Rows are points. Each copy is the shape, with its points in the same order, stretched, turned, moved and blurred by noise. Is it also mirrored, or only turned?

Shape:
23; 2
-3; -11
-9; -45
-65; 83
-15; 23
-45; 45
-20; 31
-3; -56
Copy 1:
7; 8
-20; -2
-38; -26
-66; 94
-27; 33
-59; 51
-30; 43
-35; -46
Copy 1 is: only turned
Copy 2 (8 x 2):
46; -19
17; -11
-20; -13
74; 85
40; 19
45; 54
42; 17
-28; -20
Copy 2 is: only turned

Shape (9 x 4):
-15; -19; 91; -2
-34; -25; -13; -34
73; 11; 48; -43
-6; -33; -35; -35
-21; -45; -22; 37
-33; 0; -5; 50
-14; 23; -27; 29
-3; -21; -52; 10
39; 104; 18; 8
Copy 1 (9 x 4):
74; -57; 27; -33
-20; 28; 27; -44
118; 21; -37; -48
-9; 59; 22; -28
-23; 11; 9; 37
-43; -14; -14; 13
-47; 14; -44; -10
-33; 55; -17; 7
33; -11; -112; -64
Copy 1 is: mirrored
Copy 2 (9 x 4):
45; 14; 68; 53
-3; -3; 42; -21
99; 32; -8; 5
15; -24; 7; -51
-2; -56; -3; 19
-27; -11; -8; 43
-26; 9; -32; 20
-3; -35; -31; -18
7; 79; -66; 48
Copy 2 is: only turned
Copy 3 (9 x 4):
-17; 23; 99; -68
-51; -20; -2; -41
67; 22; 30; -89
-37; -41; -27; -42
-41; -26; 14; 16
-42; 32; 23; 17
-36; 29; -16; 10
-23; -28; -31; 3
29; 119; -14; -38
Copy 3 is: only turned
Copy 4:
43; 0; 30; 103
71; -15; -17; 9
14; 61; 79; 25
51; -21; 10; -20
7; -65; -11; 41
1; -22; -37; 58
-15; -1; -38; 24
7; -22; -18; -5
-34; 101; -16; 43
Copy 4 is: mirrored

Shape (10 x 6):
51; -24; 13; -43; 13; -23
-4; -46; 22; 13; -4; 13
23; 55; 16; 39; 22; -28
26; -11; -27; -51; -13; 20
12; -5; -52; 18; -45; -10
-25; 53; -41; -20; 12; -29
-37; -15; 78; 46; 3; 58
92; -47; -10; 78; 55; 22
57; -26; 22; 14; 3; 96
13; -55; -46; 33; -81; -21
Copy 1 (10 x 6):
31; -5; 1; 70; -6; -9
5; -25; -14; -8; -33; 22
47; 53; -6; -26; 26; -25
-31; 8; -28; 68; -3; 20
-35; 8; -70; 4; -1; -28
-44; 41; 12; 7; 44; -35
26; 17; 11; -66; -53; 70
90; -55; -82; -10; 40; 35
33; 4; -64; 22; -21; 101
-36; -31; -94; -2; -43; -45
Copy 1 is: mirrored
Copy 2:
8; -11; 14; 20; 15; -58
-9; 14; 29; 19; -8; 24
-9; 87; -13; 7; -13; -40
34; -27; -20; -28; 10; -31
7; 6; -56; 7; -43; -7
-18; 36; -88; -23; 20; -39
-21; 71; 79; -25; -5; 66
80; 65; 40; 79; -31; 0
84; 27; 73; -36; -20; 23
-13; -17; -39; 40; -73; 17
Copy 2 is: only turned
Copy 3, 10 rows:
28; 14; 49; -37; 19; -6
-7; -50; 43; -1; 16; 28
0; 21; -14; 52; -24; -15
6; -2; 18; -60; -1; 46
29; -54; -30; -10; -14; 35
-39; 5; -49; -19; 2; -1
-61; -48; 64; 44; -21; 48
98; 10; 39; 79; 47; 58
24; 8; 70; 13; -13; 112
62; -110; -11; -27; -18; 35
Copy 3 is: only turned

Shape (11 x 8):
0; 72; -34; 5; -23; -6; -55; 12
-41; 58; 63; 5; -33; 9; -15; 16
10; 23; 8; 39; -46; 6; -40; 47
-45; 32; 24; 47; -64; 27; -36; 1
36; -19; 2; 8; 30; -44; 53; -21
58; -18; 6; -8; 16; 12; 23; -58
16; -47; -36; 6; 45; -44; 36; -65
19; -66; -3; -52; 5; -32; 31; -33
4; 13; -28; -2; -23; 11; 53; -7
34; -20; -59; -17; 46; -6; 17; -37
-30; 3; 30; 13; 11; 38; 1; 27
Copy 1 (11 x 8):
20; 47; -15; 12; -74; -68; -23; -27
-37; 73; 21; 28; -107; 38; -18; 1
28; 52; -17; 38; -71; -21; -31; 26
3; 38; 40; 9; -121; -4; -28; 28
-37; -25; 14; 20; 52; 10; 36; 18
9; -9; 60; 0; 58; 10; 5; -1
-33; -83; 28; -8; 69; -28; 31; 10
-13; -91; 4; 3; 40; 59; 19; -6
38; 1; 5; -38; -27; 11; 48; 15
0; -34; 8; -30; 79; -34; 14; -4
-36; 42; 18; -38; -30; 35; -21; 33
Copy 1 is: mirrored
Copy 2, 11 rows:
34; 13; -80; 10; 38; -19; -13; 19
-26; 40; -14; 48; -38; 16; 29; 31
19; -26; -30; 56; -19; -3; -35; 23
-44; 11; -15; 62; -5; 26; -37; -7
-4; -59; 34; 21; 41; -43; 62; -24
31; -11; 71; 4; 60; -25; 48; -30
-36; -68; 44; -11; 110; -46; 43; -22
-45; -40; 65; -33; 44; -82; 26; -13
3; -29; -11; -8; 13; -21; 43; -65
19; -48; 17; -51; 80; -46; 38; -22
-5; -26; 7; -2; -37; 16; 6; 21
Copy 2 is: only turned
Copy 3 (11 x 8):
-3; -13; -53; 39; 44; 45; -46; -49
-41; 19; 8; 73; -10; 10; -41; -14
22; -11; -19; 43; -21; 52; -35; -6
-2; -4; 0; 80; -27; 58; 8; -54
35; 22; 4; -42; 1; -67; -57; -41
15; 51; 55; -35; 48; -3; -42; -61
43; -4; 12; -64; 14; -62; -33; -82
-21; 24; 54; -80; -27; -15; -26; -57
10; 58; -16; -5; -9; -2; 7; -50
24; 9; 5; -52; 46; -12; -22; -62
-13; 5; 35; 41; -4; 17; 21; 5
Copy 3 is: only turned

Shape:
27; 15; -5; -45; -20; 14; -1; -5; 27
1; -23; -12; 13; -31; 3; 11; 21; 22
-19; -10; 21; 28; -36; 5; -34; -4; 1
25; 16; 0; 7; -36; 11; -16; -29; -25
4; 16; -2; 30; -3; -31; -23; -14; 25
-10; 16; 3; 35; -19; 6; -21; -24; 30
-13; 14; -11; -51; -18; 6; -9; -24; -14
-14; 17; -26; 30; -37; -7; -6; -29; 13
-1; -26; 22; 34; -8; -45; 34; 26; 21
-4; -121; 39; 32; -12; 1; 49; 4; 19
-6; 11; -1; 40; 2; -1; -1; -15; 21
-7; 14; -10; 29; 0; 15; -16; 1; -13
14; -83; -10; 6; -3; -18; -16; 9; -21
Copy 1:
-21; 18; 0; 44; 2; 18; 18; -40; 32
4; 6; -19; 37; 10; 27; 37; 14; -5
-17; -36; -17; 3; -3; 24; 31; -19; -24
9; -25; -40; 14; 0; -2; 19; -61; -11
-18; -29; -4; 40; -27; -17; 13; 5; -26
-19; -30; 5; 30; 10; -11; 35; -16; -39
-46; 28; -30; -10; 1; 3; 9; -44; 16
-25; -6; -30; 35; 6; -21; 44; -10; -45
24; 5; 1; 17; -46; 9; 41; 45; -11
44; -20; -4; -43; 18; 21; 67; 54; 46
4; -15; 7; 19; 5; -20; 28; 2; -43
7; -12; -20; 2; 16; -3; 3; -14; -44
16; -37; -58; -26; 2; 20; -5; 31; 42
Copy 1 is: only turned
Copy 2:
34; 13; 15; -22; -55; -3; -8; -11; 30
-8; -33; 3; -9; -20; 36; 22; -9; 19
-30; -32; 19; 1; 7; -9; 15; -55; 20
-6; -21; -8; 7; -23; -44; -16; -40; -10
14; -5; -2; 2; 20; -6; 33; -36; 8
-4; -8; 4; 23; -6; -14; 33; -37; 31
-3; 15; -5; -33; -18; -35; -24; -4; 22
-12; -20; -36; 14; -4; -20; 29; -27; 23
-17; -21; 18; -28; 3; 44; 58; -22; -30
-62; -85; 74; -31; -30; 37; 64; 28; -25
0; -1; 6; 24; 2; -1; 38; -18; 10
-7; -1; -2; 26; 16; -1; -4; -16; 7
-17; -76; 23; -33; 31; 14; -5; 17; -17
Copy 2 is: mirrored
Copy 3 (13 x 9):
44; -4; 7; -50; 29; 2; 5; 7; 0
2; -22; -12; -38; -23; 5; 21; 17; 25
21; -2; 7; -14; -53; -19; -21; 28; 14
37; -3; 33; -19; -39; -4; -6; -11; -22
29; -9; -11; 16; -16; -38; 28; 8; 11
37; 14; -1; -1; -36; -26; 25; 14; 27
21; 30; 16; -43; 21; -5; -27; -16; -14
22; 23; -11; -16; -42; -28; 34; -17; 7
-41; -55; 8; -18; -17; -26; 42; 28; 28
-39; -81; 45; -36; -53; 9; -1; 6; 118
13; 4; 5; 10; -26; -10; 42; 8; 25
13; 7; 4; 7; -31; 14; 8; 15; -5
1; -71; 0; 0; -30; 11; -38; -12; 38
Copy 3 is: only turned

Shape, 14 rows:
-32; -18; 4; -4; -20; 15; -31; -22; -13; -5; 7
-9; 12; -3; -6; 8; 14; 12; -15; -17; -11; 8
-29; -37; 10; -19; 36; -20; -14; -3; -5; 4; -2
-30; 7; 10; 35; -13; 31; -5; -14; -20; 31; -9
41; 8; 5; -8; -15; 23; -4; -4; 5; -6; 16
19; 10; 4; -16; -18; 21; -5; -21; 18; 26; 9
-28; 13; -24; -18; 20; 2; -32; -18; 1; 14; -6
-33; -8; 11; 21; 12; 26; -33; 46; 6; -9; -28
121; 0; -11; 9; -8; -9; -15; 0; -16; 2; 5
-33; -1; 8; -10; -14; 20; -13; 100; -14; 10; 20
-17; -44; -40; -7; 6; 29; -19; 4; 8; 4; 7
-28; 4; -3; 7; 15; -12; -26; -8; 1; -1; 24
-30; -3; -1; -26; 10; -1; -26; 0; -25; 0; -13
-29; -6; 2; -20; 34; 34; -37; -12; -10; 14; 21
Copy 1, 14 rows:
0; -22; -6; 0; 4; 6; -41; -7; 25; 28; 20
-13; 10; -1; 10; 18; 20; -9; 2; 7; -7; 1
29; -14; 29; -17; 30; -10; -18; 5; -5; 29; -8
-25; -1; 22; 35; -15; 17; -26; 14; 7; 41; 9
-2; 34; -17; -27; -36; 18; -3; -6; 24; -17; -3
-25; 49; -13; -26; -27; 9; -12; -2; 23; 21; -1
11; 11; -10; 7; 28; 18; -11; 27; 24; 41; -2
26; -34; 40; 3; -14; 6; -32; 46; 41; 15; -16
42; 66; -30; -16; -66; 40; 44; -39; -22; -16; -17
-5; -65; 19; -37; -33; -36; 11; 71; 21; -1; -2
-5; -22; 21; -29; 1; 31; 1; -13; 50; 37; -7
12; -1; 4; -1; 16; -12; -2; 14; 27; 25; 29
15; -18; -7; 4; 20; 3; -29; 24; -3; 19; -7
2; 0; 19; -22; 12; 28; -27; 41; 19; 42; 22
Copy 1 is: only turned
Copy 2 (14 x 11):
-19; -19; 4; -18; -12; 48; -10; -17; -30; -1; -2
-1; -15; -10; -5; 8; 28; 15; -9; 18; -12; -8
-42; -14; 22; 4; 27; 27; -21; 27; 0; 40; -1
22; 4; -10; 14; -2; 42; -23; -43; -17; -11; -31
21; 12; -3; -41; -3; -14; 2; -20; 12; -8; 9
-4; 31; -10; -35; -5; -5; -4; -45; 10; -9; 1
-37; 17; -28; -14; 10; 38; -15; 15; -1; -1; -11
12; 12; 12; 23; -38; 42; -53; 25; -9; 19; 0
39; 5; -23; -53; 20; -82; -29; 7; 1; 19; -24
40; 59; 27; 26; -15; 50; -6; 40; -17; 34; 52
-29; -5; -41; -7; -10; 35; -16; 0; -7; 52; 26
-20; -5; -8; 3; 32; 25; -23; 10; -13; -14; 16
-23; 3; 6; -7; -3; 43; -2; 29; -11; 17; -20
-21; -3; -4; -30; 28; 69; -22; -7; 4; 15; 0
Copy 2 is: only turned
Copy 3, 14 rows:
14; -7; 2; 0; -13; 24; -7; 6; -37; -19; 6
-4; 5; 19; 11; 11; 11; 12; -2; 0; -17; 19
-4; -19; -6; 13; 17; -21; -23; 15; -24; 3; -4
-5; -7; 9; 32; -40; 18; -5; -21; -12; -8; -2
15; -19; 31; -27; -7; 21; 15; -11; 9; 12; 23
19; 5; 27; -11; -18; 19; -5; -12; -5; 25; 16
-9; 14; -20; -10; -1; 9; -24; -5; -15; 0; 0
-13; -51; -19; 13; -25; 28; -33; 5; 31; 0; -32
14; -38; 34; -86; -20; -27; 38; -29; 8; 19; 24
-78; -58; 10; -7; -31; 37; -13; 45; 29; 31; -4
6; -20; -40; -7; 8; 22; 20; 1; -33; 9; -5
-4; -11; -12; 4; -14; -2; -17; 9; -8; -11; 28
-23; -1; 5; -7; 2; 11; -21; 12; -16; -10; -14
-14; -14; -13; -3; 18; 23; -28; -22; -32; 1; 12
Copy 3 is: mirrored

Shape:
65; 52; -21; 20; -78; 3; -43; -60; -22; 33; 30; 20
-39; 20; -26; -8; 3; 59; 43; 13; 19; 5; 38; -13
1; 13; 1; 35; 26; -5; 43; 57; 2; -1; 28; 31
-42; 30; -83; -2; 3; -3; 10; 55; 31; -28; 27; 20
54; -22; 38; 7; 9; -12; 4; -11; -39; 31; -73; -42
37; 5; -3; -35; -34; 45; -14; -45; -15; 36; -56; 52
22; -9; 23; -32; -38; -21; 3; -32; -58; 16; -53; -13
-10; -49; 11; 82; -14; -46; 39; -2; 24; -32; -18; -26
-40; -41; 29; 59; 49; -81; 1; -28; 10; 2; -15; -17
44; 2; 40; -30; -31; -5; -40; -27; -9; 51; -37; -12
2; -1; -42; 60; 42; -22; 13; -13; -11; -25; -2; -33
-9; 38; -28; -35; 35; 17; 46; 23; 22; -69; 41; 36
34; 32; -2; -6; -29; 15; -47; -27; -38; 47; -14; 13
20; 9; -15; 3; -39; 24; -38; -18; -58; 32; -33; 44
16; 46; 19; 21; -16; 45; -29; -48; -33; 10; -30; 22
-17; -49; 58; 71; -1; -48; -44; 1; -32; -39; -34; -50
-33; -64; -12; 58; 27; -52; 34; 1; -25; -26; 58; -21
55; -40; 13; -27; 11; 46; -34; -12; -3; 10; -34; 7
Copy 1, 18 rows:
82; 14; -15; 51; 19; -5; 20; 94; -37; 46; 6; 10
-57; 22; 21; -72; 8; 36; -8; 19; 2; -26; 9; 11
-65; -39; -27; -6; -22; 52; -6; -11; 1; 25; -24; 11
-51; -8; -46; -37; -6; 10; -98; -18; 1; 23; -25; 25
38; -37; 10; 18; 20; -53; 105; 6; -1; -7; -13; 5
101; -7; -7; 44; 69; 23; 37; 2; -32; 2; 41; 0
61; -14; 35; 51; 31; -32; 75; 10; 31; -1; -9; 6
-16; -34; 23; -43; 35; -22; 12; 14; 31; 15; -112; -18
-50; -37; 58; -8; 19; -68; 25; -25; -5; 65; -93; -12
56; 33; -22; 70; 55; -35; 80; 4; -17; 5; 9; 12
-28; -44; 33; -64; -43; -51; -17; 12; -14; 36; -68; -3
-43; 4; -11; -45; -58; 62; -53; -51; 18; 8; -18; -24
43; 2; -10; 59; 30; -21; 31; 30; -38; 15; 35; 13
61; -29; -6; 72; 44; -4; 3; 24; -33; -2; 31; 24
39; 1; 15; 31; 39; 1; 29; 27; -41; -3; 34; -43
-35; -21; 48; 37; 23; -80; 25; -20; 13; -37; -85; -27
-78; -48; 80; -36; -51; -18; -23; 7; 24; 18; -119; 33
55; 1; -14; 30; 12; -10; 32; -46; -44; -48; 4; 3
Copy 1 is: mirrored
Copy 2 (18 x 12):
-49; -66; -83; -84; 65; 32; -79; -5; 41; 44; 19; -36
47; -8; -32; -34; -31; 36; -10; -56; -14; -16; 8; -8
-11; 38; 6; -25; -14; 53; -31; 11; -28; -14; -9; 47
29; 29; 13; -17; -18; 28; -52; -50; -59; 13; -52; 35
-53; -25; -28; 21; -5; -52; 15; 79; 70; -83; 13; 1
61; -86; -68; -41; 37; -19; -27; 19; 75; -37; -21; -27
-11; -44; -34; -30; 28; -46; 3; 28; 49; -35; -1; 30
-97; 41; 65; 17; 10; 9; 58; 62; -23; 23; -26; 23
-92; 97; 50; 10; 44; -5; 41; 45; -14; -1; -25; 41
-13; -49; -60; -4; 35; -36; -8; 49; 33; -47; 44; -33
-60; 40; 8; -13; 1; 12; -18; -7; 27; -2; -39; 30
98; 26; 17; -33; -43; 37; -55; -70; -34; 29; 12; 43
-12; -58; -90; -37; 45; 0; -56; 14; 53; -18; 7; -13
-2; -74; -75; -39; 58; 6; -39; 12; 61; -9; -45; 18
24; -44; -95; -36; 29; 19; -15; 8; 65; 42; -2; -19
-111; 38; 11; 73; 43; -15; 76; 72; 4; 41; -5; 33
-108; 61; 65; -15; 34; 45; 12; -18; -21; -15; -42; 86
20; -63; -34; 40; 19; -18; -11; 37; 71; -73; 18; -29
Copy 2 is: only turned
Copy 3:
-17; -14; -4; -69; 105; -27; -78; 27; 83; 14; 16; -4
-69; -9; 21; 53; 23; -43; -11; -4; 28; 15; -94; -2
-19; -44; 43; 14; -38; 7; -22; -18; 3; 54; -13; -36
-121; 7; 82; 29; 17; -2; -23; -41; 54; 26; -16; -34
43; -21; -56; 1; -10; 22; 76; 62; 3; 42; 26; 14
-39; -4; -72; -2; 79; -19; -5; 48; 2; 46; -4; -52
-19; 18; -79; -30; 3; 5; 34; 41; -15; 9; 27; 8
24; 14; 30; 15; -54; 57; -3; 79; 60; -34; 24; -25
62; 25; 49; 31; -36; 11; 14; 12; -15; -43; 68; -11
15; -27; -47; -33; 57; -30; 53; 23; 4; 8; 12; -28
-6; 16; 57; 42; -1; 30; -18; 33; 40; 17; 35; 47
-96; -60; 20; 67; 19; 22; -54; -46; 15; 2; -46; -13
-26; -16; -21; -34; 69; -43; -6; 21; 11; 41; 18; -7
-51; 13; -23; -47; 54; -23; -27; 51; -17; 60; 22; -29
-32; -30; -22; -4; 58; -47; -28; 78; -5; 30; 14; -11
29; -22; 44; -35; -41; 47; 40; 100; -30; -39; 59; 1
34; 40; 69; 1; -54; 55; -36; -5; -11; -16; -15; 20
-7; -48; -20; 11; 77; 43; 40; 57; -13; 41; -32; -32
Copy 3 is: only turned
